Each point is reached from the start by the listed moves, each made once or not at all, plus a little noise. Is the number of moves made odd or even? Then give how often each move was made.
(in the rows, 128 means zero)

Moves:
(1): | 179 | 120 |  87 | 172 | 181 |
(2): | 139 | 192 | 133 | 137 | 143 |
Start: | 177 | 124 | 128 |  78 | 131 |
Points:
| 235 | 118 |  92 | 121 | 182 | => odd (1, 0)
| 188 | 187 | 136 |  87 | 150 | => odd (0, 1)

Moves:
(1): | 214 | 145 | 118 | 106 | 141 | 115 |
(2): | 137 | 196 | 115 | 156 |  82 | 103 |
(3): | 124 | 128 | 195 |  93 |  91 | 144 |
(4): | 150 |  98 | 158 | 186 | 118 | 118 |
Start: |  87 | 163 | 128 | 100 | 119 | 158 |
Points:
| 113 | 197 | 142 | 186 |  75 | 112 | => even (0, 1, 0, 1)
| 184 | 244 |  96 | 100 |  94 | 120 | => even (1, 1, 0, 0)
| 103 | 134 | 153 | 158 | 111 | 148 | => odd (0, 0, 0, 1)
| 177 | 237 | 170 |  67 |  55 | 138 | => odd (1, 1, 1, 0)

Moves:
(1): | 183 | 131 | 104 | 142 | 115 |  94 | 138 | 110 | 141 | 118 |
(2): | 159 | 165 | 162 | 157 | 121 | 109 |  99 | 141 | 114 | 155 |
(3): | 152 |  91 | 148 | 151 | 133 | 121 | 123 | 136 | 112 | 121 |
(4): | 122 | 132 | 116 | 160 | 128 | 131 | 120 | 100 | 109 | 143 |
(5): | 129 | 140 | 143 | 120 | 150 | 122 | 100 | 113 | 116 | 119 |
(6): | 135 | 135 | 123 | 123 | 137 | 169 | 118 | 131 | 131 | 122 |
(7): | 137 | 125 | 141 | 122 | 131 | 130 | 176 | 107 | 143 | 142 |
(8): | 124 | 120 |  85 | 140 | 185 | 127 | 133 | 175 | 130 | 131 |
Start: | 103 | 125 | 115 | 122 | 143 | 118 | 137 |  75 |  78 | 179 |
Points:
| 147 | 141 | 172 | 195 | 166 |  91 |  66 |  51 |  11 | 204 | => even (0, 1, 1, 1, 1, 0, 0, 0)
| 190 | 175 | 141 | 191 | 148 |  66 | 130 |   7 |  63 | 221 | => odd (1, 1, 0, 1, 1, 0, 1, 0)
| 157 | 144 |  90 | 158 | 154 |  78 | 116 |  11 |  60 | 172 | => odd (1, 0, 0, 1, 1, 0, 0, 0)
| 137 | 172 | 112 | 152 | 223 | 134 |  72 | 125 |  54 | 196 | => even (0, 1, 0, 0, 1, 1, 0, 1)
| 182 | 173 |  87 | 205 | 200 |  57 |  88 |  76 |  46 | 207 | => odd (1, 1, 0, 1, 1, 0, 0, 1)
| 184 |  93 |  54 | 200 | 200 | 116 | 130 |  87 |  59 | 175 | => odd (1, 0, 1, 1, 0, 1, 0, 1)

Moves:
(1): | 170 | 156 | 100 | 164 | 146 | 127 | 108 | 105 | 136 |
(2): | 114 | 139 | 151 | 157 | 108 | 130 |  79 | 138 | 122 |
(3): | 135 |  94 | 168 | 130 | 113 | 129 | 134 |  95 | 125 |
(4): |  86 | 107 | 108 | 181 | 120 | 148 |  86 | 157 | 174 |
(5): | 131 | 125 | 112 | 147 | 182 | 155 | 141 | 125 | 106 |
(6): | 150 | 152 |  97 |  88 |  82 | 201 | 151 | 125 | 106 |
(7): | 120 | 134 | 146 | 161 | 105 | 109 | 178 |  59 |  94 |
(8): | 177 | 125 | 161 | 130 | 109 |  98 | 162 | 180 | 133 |
(9): | 110 | 162 | 149 | 120 | 147 | 131 | 126 | 111 | 170 |
Start: | 143 | 144 | 143 | 135 | 113 | 114 | 134 | 122 | 160 |
Points:
| 150 | 148 |  79 | 241 | 177 | 163 |  86 | 125 | 194 | => odd (1, 0, 0, 1, 1, 0, 0, 0, 0)
| 154 | 178 | 148 | 146 |  50 | 178 | 144 | 179 | 222 | => even (0, 0, 0, 1, 0, 1, 0, 1, 1)
| 105 | 118 | 108 | 203 | 157 | 163 |  99 | 148 | 182 | => even (0, 0, 0, 1, 1, 0, 0, 0, 0)
| 124 | 227 | 133 | 237 |  51 | 191 |  98 |  50 | 198 | => even (1, 1, 0, 1, 0, 1, 1, 0, 1)
| 218 | 137 | 134 | 243 |  78 | 184 | 200 |  70 | 133 | => odd (1, 0, 1, 1, 1, 1, 1, 1, 0)
| 242 | 197 | 136 | 157 |  46 | 158 | 123 | 154 | 143 | => even (1, 1, 0, 0, 0, 1, 0, 1, 0)
|  95 | 186 | 119 | 190 | 116 | 242 |  73 | 135 | 198 | => odd (0, 1, 0, 1, 1, 1, 0, 0, 1)

Moves:
(1): | 168 | 127 | 143 | 110 | 173 | 122 | 133 | 132 | 105 | 155 | 132 | 113 | 136 | 101 |
(2): | 125 | 172 | 102 |  81 | 118 | 125 | 143 | 128 | 141 | 157 |  99 | 135 | 123 | 141 |
(3): | 125 | 147 | 170 | 109 | 134 | 158 | 104 |  95 | 137 | 101 | 117 | 108 | 141 | 124 |
(4): | 142 | 132 | 140 | 160 | 104 | 141 | 130 | 141 | 130 | 154 | 122 | 135 | 182 | 122 |
(5): | 110 | 135 | 134 | 142 | 143 | 143 | 138 | 131 | 134 | 144 | 143 | 125 | 121 | 140 |
(6): | 119 | 107 | 129 |  96 | 105 | 155 | 137 | 136 | 118 | 142 | 120 | 142 | 126 | 128 |
(7): | 104 | 145 | 124 | 148 | 117 | 149 | 129 | 113 |  85 | 132 | 132 | 120 | 125 |  91 |
(8): | 140 | 145 | 143 | 116 |  98 | 140 |  81 | 148 | 104 | 124 | 135 | 116 | 121 | 135 |
(9): | 127 | 136 | 142 | 108 | 134 | 114 | 181 | 169 | 155 | 102 | 139 |  85 | 142 | 124 |
(10): | 131 | 125 | 146 | 111 | 127 |  91 | 122 | 136 | 125 | 138 | 144 | 128 | 118 | 130 |
(11): | 124 | 139 |  89 | 126 | 137 | 147 | 127 | 115 | 112 | 120 | 153 | 137 | 180 | 144 |
(12): | 111 | 152 | 154 | 147 | 144 | 140 | 131 | 161 | 108 | 104 | 130 | 183 | 136 | 146 |
Start: | 111 | 136 | 128 | 129 | 159 | 151 | 112 | 157 | 119 | 112 | 122 | 133 | 133 | 131 |
Points:
| 129 | 227 | 215 |  30 | 218 | 132 | 159 | 210 | 122 | 102 | 114 | 119 | 158 | 128 | => even (1, 1, 1, 0, 0, 0, 0, 0, 1, 1, 0, 1)
| 123 | 220 | 224 |  76 | 224 | 182 | 105 | 220 |  73 |  78 | 189 | 106 | 203 | 152 | => even (1, 0, 1, 0, 1, 0, 0, 1, 1, 1, 1, 1)
| 115 | 190 | 249 |  64 | 194 | 227 | 125 | 232 |  85 |  89 | 142 | 109 | 161 | 130 | => odd (1, 0, 1, 0, 1, 1, 0, 1, 1, 0, 0, 1)
| 122 | 168 | 206 |  83 | 136 | 155 |  37 | 151 | 101 |  87 | 132 | 101 | 131 | 134 | => odd (0, 0, 1, 0, 0, 0, 0, 1, 0, 1, 0, 0)
| 105 | 208 | 155 |  49 | 138 | 123 | 136 | 228 | 137 | 138 | 144 |  81 | 119 | 160 | => odd (0, 1, 0, 0, 1, 0, 0, 1, 1, 1, 0, 0)

Moves:
(1): | 104 | 124 | 150 | 139 |  80 | 141 | 185 | 139 | 168 | 110 | 164 | 141 | 143 | 116 | 145 | 141 | 115 | 176 | 110 |
(2): | 129 | 134 | 125 | 117 | 139 | 152 | 121 | 130 | 111 | 122 | 133 | 126 | 148 | 145 | 151 | 134 | 118 | 125 | 124 |
(3): | 106 | 140 | 146 | 113 | 105 | 137 | 144 | 154 | 122 | 134 | 115 |  82 | 140 | 136 | 134 | 120 | 130 | 122 | 131 |
(4): | 130 | 105 | 130 | 100 | 115 |  87 | 115 | 142 | 132 | 156 | 139 | 122 | 135 | 110 | 149 | 129 | 124 | 132 | 102 |
(5): | 128 | 104 | 137 | 127 | 129 |  89 | 150 | 141 | 141 | 136 | 139 | 129 | 156 | 136 | 112 | 151 |  73 | 139 | 141 |
(6): | 128 | 131 | 101 | 148 | 141 | 127 | 107 |  90 | 140 | 125 | 145 | 135 | 127 | 105 | 133 | 129 |  94 | 117 | 150 |
(7): | 125 | 153 |  99 | 112 | 143 | 132 | 102 | 162 | 112 | 126 | 134 | 123 | 107 | 106 | 146 | 136 | 144 | 141 | 133 |
(8): | 114 | 107 | 149 |  98 |  96 | 134 | 132 | 138 | 117 | 102 | 147 | 138 |  90 | 125 | 112 | 159 |  83 | 109 | 129 |
(9): | 119 | 119 | 146 |  93 | 119 | 110 | 125 | 124 | 122 | 134 | 115 | 114 | 121 | 132 | 122 | 116 | 137 | 131 | 138 |
(10): | 127 | 152 | 127 | 125 | 103 | 121 | 159 | 129 | 132 | 121 | 124 | 150 | 132 | 110 | 125 | 153 | 119 | 134 | 116 |
(11): | 135 | 132 | 156 | 131 | 147 | 118 | 140 | 114 | 145 | 152 | 121 | 123 | 127 | 144 | 124 | 136 | 131 | 149 | 108 |
(12): | 113 | 138 |  98 | 122 | 135 | 125 | 120 | 131 | 162 |  89 | 137 | 173 |  99 | 117 | 144 |  96 |  91 |  77 | 161 |
(13): | 140 | 132 | 146 | 125 | 138 | 116 | 137 | 101 | 123 | 128 | 132 | 140 | 106 | 119 | 136 | 137 | 155 | 101 | 155 |
(14): | 174 | 130 | 125 | 100 | 106 | 123 | 113 | 167 | 129 | 130 | 132 |  91 | 122 | 122 | 140 |  91 | 150 | 139 | 106 |
(15): |  89 | 169 | 145 | 144 |  98 | 165 | 119 | 136 | 133 | 114 | 134 | 167 | 133 | 146 | 141 | 136 | 124 | 133 | 145 |
(16): | 126 | 141 | 121 | 125 | 114 | 165 | 141 | 139 | 138 | 147 | 140 | 120 | 126 | 148 | 126 | 111 | 146 | 132 | 138 |
(17): | 127 | 132 | 109 |  88 | 124 | 126 |  99 | 130 | 126 | 114 | 136 | 113 | 118 | 155 | 140 | 128 | 154 | 101 | 138 |
(18): | 124 | 151 | 118 | 123 | 137 | 154 | 119 | 134 | 124 | 112 | 138 | 145 | 143 | 109 | 121 | 146 | 135 | 112 | 128 |
Start: | 138 | 147 | 146 | 111 | 131 | 113 | 151 | 100 | 101 | 137 | 108 |  91 | 138 | 121 | 139 | 139 | 159 | 109 | 136 |
Points:
| 130 | 161 | 122 |  13 | 152 |  69 | 101 | 119 |  91 | 126 | 130 | 120 |  87 |  85 | 221 | 116 | 161 |  47 | 181 | => even (0, 1, 0, 1, 0, 0, 1, 0, 1, 0, 0, 1, 1, 0, 0, 0, 0, 0)
| 147 | 246 |  92 |  49 | 122 | 144 | 159 | 183 | 147 | 122 | 159 |  77 | 159 |  92 | 187 | 137 |  80 |  89 | 161 | => odd (0, 1, 1, 0, 1, 1, 1, 0, 0, 1, 1, 1, 0, 1, 0, 1, 0, 1)
|  58 | 175 | 180 |  53 |  35 | 178 | 175 | 154 | 124 |  51 | 206 | 152 | 173 | 154 | 166 | 238 |  68 | 109 | 158 | => odd (1, 1, 0, 0, 1, 0, 0, 1, 0, 0, 0, 0, 0, 0, 1, 0, 1, 1)
| 185 | 174 | 178 |   7 |  95 | 151 | 136 | 125 | 106 | 123 | 156 |  65 |  75 | 147 | 142 | 148 | 217 |  54 | 140 | => odd (0, 0, 0, 0, 0, 0, 0, 1, 0, 0, 1, 0, 1, 1, 0, 1, 1, 1)
